Every row gives one point. Any point is a mix of the corners, with weights that add up to 1. It lies inside the corners' shape when no weight is negative. Say inside or outside, and name the corners with a negative weight.

Corners:
(1): [-24,-4,-38]
(2): [45,-6,21]
(3): [-121,-35,-24]
(4): [35,43,21]
Points:
[5,2,4] => inside
[-23,-12,-4] => inside
[-102,-29,-21] => inside
[-24,11,3] => inside
[-56,-12,5] => outside (1)
[-70,-25,-38] => outside (4)
[-91,-17,-29] => outside (2)
[-32,-15,12] => outside (1)

Corners:
(1): [-4,41,-18,-3,-32,47,-18,-3,-12]
(2): [-31,-34,-8,11,-6,15,-11,-32,5]
(3): [-5,34,5,36,49,8,45,-31,-9]
(4): [5,9,-15,-11,-2,1,25,-26,47]
(5): [30,50,-37,27,-35,14,48,5,-28]
(6): [24,-17,-27,-16,-32,78,32,-2,-24]
(7): [6,1,-7,39,-18,18,-24,-3,77]
(8): [15,-90,-10,-28,67,11,-34,-24,-14]
(9): [-43,-7,2,36,121,-44,59,6,6]
(10): [5,39,28,4,15,-28,22,-3,-6]
Points:
[-8,-16,2,5,52,-13,46,-28,-24] => outside (1, 7)
[6,21,-26,12,-44,50,13,-14,8] => outside (8, 9, 10)
[10,2,-18,1,-11,27,11,-3,-5] => outside (3)
[5,13,-7,14,16,25,32,-16,-9] => inside
[-5,5,-7,13,25,1,24,-12,21] => inside
[-8,-17,-3,5,24,8,28,-16,-33] => outside (1, 4, 7)
[11,5,-8,6,-8,22,7,-11,7] => outside (9)

Corners:
(1): [28,-44,-54,-3,-16,-53,-25,1,-86,-41,6,39,5,-102,15,9,-36,43]
(2): [-39,23,73,28,3,-32,21,-22,-25,5,-34,47,88,4,13,43,70,37]
(3): [1,-63,-76,28,-31,-12,-58,-2,-72,49,-18,-54,29,-33,19,25,-41,59]
(4): [27,-73,-59,50,-49,-70,-65,3,-43,-4,-4,75,42,-23,18,38,-53,-38]
(5): [18,21,-15,-62,-22,-66,0,33,-31,28,-25,0,-46,-4,-48,-75,48,-46]
(6): [-91,-63,6,41,91,-28,71,-52,16,-42,-1,-87,52,7,-6,-25,83,3]
(7): [-30,-107,-10,25,-49,-14,-33,-23,22,68,15,25,-19,-64,-1,84,-76,26]
(8): [-33,35,1,19,73,-25,-29,-105,-17,21,-61,36,9,-23,53,43,46,-3]
(9): [-18,-61,-11,-101,54,52,79,8,73,-32,38,-61,67,14,-19,-22,32,-55]
(10): [-13,-41,78,-22,96,57,77,-6,31,1,44,-48,46,49,-29,-75,4,-26]
(11): [8,-77,-65,40,-24,-43,-70,40,9,30,28,89,-6,-39,48,69,-6,53]
(12): [86,-2,-30,3,-27,52,49,-33,-3,-34,25,-14,-40,13,-47,-29,16,-12]
(13): [73,15,-51,-9,13,-83,10,51,-23,-22,-83,0,-25,-62,-16,-9,-11,-8]
(14): [4,-12,-56,-46,3,-23,-11,42,-77,-20,-38,26,-116,8,-84,38,-50,-21]
(15): [-26,-40,-2,1,14,-120,22,-75,-64,45,-72,89,9,63,43,33,29,72]
(16): [26,-62,-72,0,-42,-8,-19,24,-76,22,-100,68,-39,-28,-35,-41,-20,16]
(17): [15,28,-100,-23,-11,-29,-28,-1,-7,-52,-18,31,-20,-15,-75,-45,-55,-2]
(18): [-39,-47,-88,52,-10,-7,16,34,-30,121,40,30,15,-79,48,46,-78,-17]
(19): [-93,-42,39,-19,30,17,88,-12,19,-33,2,-50,26,69,67,-59,17,-22]
Points:
[-11,-36,-52,-3,0,-30,4,-9,-20,-6,-19,3,-9,-13,9,-5,-11,-4] => outside (2, 10)
[-26,-43,-29,11,-2,-45,-11,-1,-33,16,-25,31,0,-14,12,14,-20,10] => outside (9, 12)
[-37,-35,4,-12,51,10,30,29,-8,24,1,-27,18,-16,18,-5,20,-1] => outside (4, 7, 12, 15, 17)
[-6,-23,-8,-15,17,-34,-1,-8,-14,-9,-38,16,19,6,-24,5,19,5] => outside (1, 12, 18, 19)
[-9,-9,-24,0,16,-3,9,3,8,7,1,-14,-1,-11,-10,5,-3,-23] => outside (1, 15, 16)
[-11,-18,-23,-8,21,-27,22,-2,-26,-20,-18,-3,7,-3,-7,-21,17,-3] => outside (7)
[-44,-52,-10,17,34,-22,31,-25,1,-9,-4,-28,22,-7,0,-3,24,4] => inside

Corners:
(1): [-14,18,-1,11,-6,1,-31,-57,49,6,-35,60,-2,24,-1,-20,-13,9,18,-14]
(2): [1,10,-15,-18,29,20,-19,-15,5,5,-54,38,8,-15,3,9,-34,14,39,-24]
(3): [23,-55,69,-8,38,42,-20,47,33,-40,4,0,-31,21,44,11,12,35,-79,59]
(4): [-31,-16,-32,23,-26,-73,15,9,-24,21,-11,-20,5,-16,18,15,30,27,61,-31]
(5): [-27,18,4,-13,17,14,-7,-23,-29,16,-3,17,15,22,-54,-6,16,42,1,-22]
(6): [0,-1,64,-35,-8,7,-4,67,31,-40,-3,-24,-49,7,40,-7,9,18,-49,35]
(7): [7,25,-19,20,39,33,-25,-51,17,12,-52,16,-23,6,-30,-31,-1,-10,45,-33]
(8): [-5,1,-33,-16,-5,-4,-38,-18,-31,10,9,13,-13,42,-47,-38,-8,46,31,6]
(9): [-32,-15,-44,7,13,-27,12,-37,14,6,-21,15,-38,-1,-11,29,11,-8,-4,-5]
(10): [40,21,31,-4,25,11,-11,48,41,-11,7,-3,-17,5,27,21,26,35,-121,41]
(11): [-18,-12,-30,34,-34,-26,31,-45,15,-1,-7,-2,-29,-3,23,30,-18,50,65,-7]
(12): [-35,25,-16,19,-11,2,13,-51,-23,27,21,28,-15,-12,7,-7,-8,14,17,-29]
(13): [0,-6,-21,14,-15,21,-15,-59,7,-4,-7,29,9,-18,-29,12,12,23,40,-24]
(14): [70,-43,59,-34,5,1,30,38,44,-38,27,-16,-23,7,43,-24,33,38,-62,44]
(15): [-2,22,-33,32,-10,-55,21,-62,-38,3,-29,7,-42,-31,-3,11,13,24,44,-45]
(16): [51,-12,27,-16,-12,12,4,67,19,-35,-60,22,-2,1,19,-10,52,28,-63,53]
(17): [-19,-7,-18,6,-16,-12,4,-18,5,-41,-2,-6,-17,40,32,11,1,19,22,-10]
(18): [-2,-23,-24,25,-43,-44,13,-30,-26,15,-21,-29,-7,23,12,1,-23,4,26,-15]
(19): [-25,-9,-23,24,2,4,1,-12,8,-25,5,43,-17,34,-39,-38,-37,-1,22,-39]
(20): [13,0,-4,1,-20,-24,4,-9,-10,13,-9,15,-47,15,11,31,29,24,56,-25]
(21): [-40,-26,-26,-2,-3,7,-9,-13,-3,15,-7,28,-25,-1,-15,-18,22,36,7,-75]
Points:
[13,-1,-10,3,-8,-7,5,-14,1,7,-22,18,-8,-3,-3,-1,20,30,5,-3] => outside (3, 6, 17, 19)
[-5,-2,-3,1,-1,-2,-4,-11,2,1,-10,13,-18,5,-5,-6,5,25,7,-10] => outside (17)
[-4,-9,-1,4,-3,-2,-2,-11,6,-5,-14,12,-18,9,6,-3,5,21,10,-6] => outside (10)
[6,-9,-3,-3,-3,-7,2,-5,2,-6,-17,1,-16,5,7,9,14,29,6,-3] => outside (1, 12, 19)
[5,-2,1,2,0,-3,-1,-1,4,-3,-14,15,-15,3,0,-5,11,24,-8,-1] => outside (17)
[-7,-4,4,-3,-9,-12,3,-1,7,-5,-1,5,-24,2,13,9,21,32,-4,0] => outside (2, 7, 18, 19)
[-14,1,-10,13,-2,-2,-1,-18,16,-4,-24,15,-7,2,5,8,-2,14,9,-2] => outside (8, 14, 15, 20, 21)
[-1,-6,-11,9,-2,-6,-1,-19,0,0,-16,11,-16,8,0,-1,6,22,10,-12] => outside (6)
[1,-4,-5,2,-1,-5,-6,-8,2,0,-14,14,-17,8,-4,-6,5,23,6,-5] => outside (17)
